Every row gives one point. Each copy is the shape, with its points in the same order, turned, moved and blurred by noise. Some copies are also mirrored. Which?
(in the rows, 128 means zero)

Shape (9 x 3):
[[110 142 114]
 [ 92  92 226]
 [119 135 163]
 [113 111  16]
 [121 143 123]
 [123 132 118]
 [142 137  26]
 [167 148  64]
 [ 98 172 138]]
Copy 1 (9 x 3):
[[105 133 107]
 [  7 112 184]
 [ 79 139 150]
 [169  79  48]
 [109 137 124]
 [110 125 121]
 [189 107  71]
 [184 126 113]
 [ 87 169 111]]
Copy 1 is: only turned
Copy 2 (9 x 3):
[[126 133 158]
 [101 196  58]
 [139 156 116]
 [ 92  46 204]
 [136 129 149]
 [128 122 142]
 [132  49 204]
 [164  63 169]
 [142 163 164]]
Copy 2 is: mirrored
Copy 3 (9 x 3):
[[106 138  98]
 [223 118  73]
 [156 146 101]
 [ 25  84 121]
 [114 143 109]
 [114 130 112]
 [ 29 119 150]
 [ 69 138 163]
 [124 167  82]]
Copy 3 is: mirrored
Copy 4 (9 x 3):
[[105 120 108]
 [189  32  98]
 [150 101 108]
 [ 17 135 156]
 [119 127 116]
 [112 120 125]
 [ 42 162 160]
 [ 86 171 162]
 [125 131  75]]
Copy 4 is: mirrored

Shape (8 x 4):
[[113  82 186  86]
 [175 147 101 128]
 [ 78 174  97  72]
 [162  82 119 164]
 [ 69 213 150  70]
 [165 102 136 156]
 [ 78  91 168 182]
 [124 154 111 181]]
Copy 1 (8 x 4):
[[116  78 104  52]
 [182 132 149 118]
 [143 190  67 101]
 [162  64 154 142]
 [104 208  91  49]
 [153  87 159 129]
 [ 64  81 135 136]
 [139 152 147 152]]
Copy 1 is: only turned
Copy 2 (8 x 4):
[[175 143 205 133]
 [148 140  62 110]
 [ 56 158 141  97]
 [186  87  91 157]
 [ 50 209 163 122]
 [188 120 108 143]
 [150 111 164 219]
 [110 123  71 179]]
Copy 2 is: only turned
Copy 3 (8 x 4):
[[ 66  91 190 120]
 [160 129 115 125]
 [ 68 168  95  71]
 [139  65 121 158]
 [ 46 216 129  88]
 [137  90 136 163]
 [ 47  87 130 196]
 [116 132  84 173]]
Copy 3 is: only turned
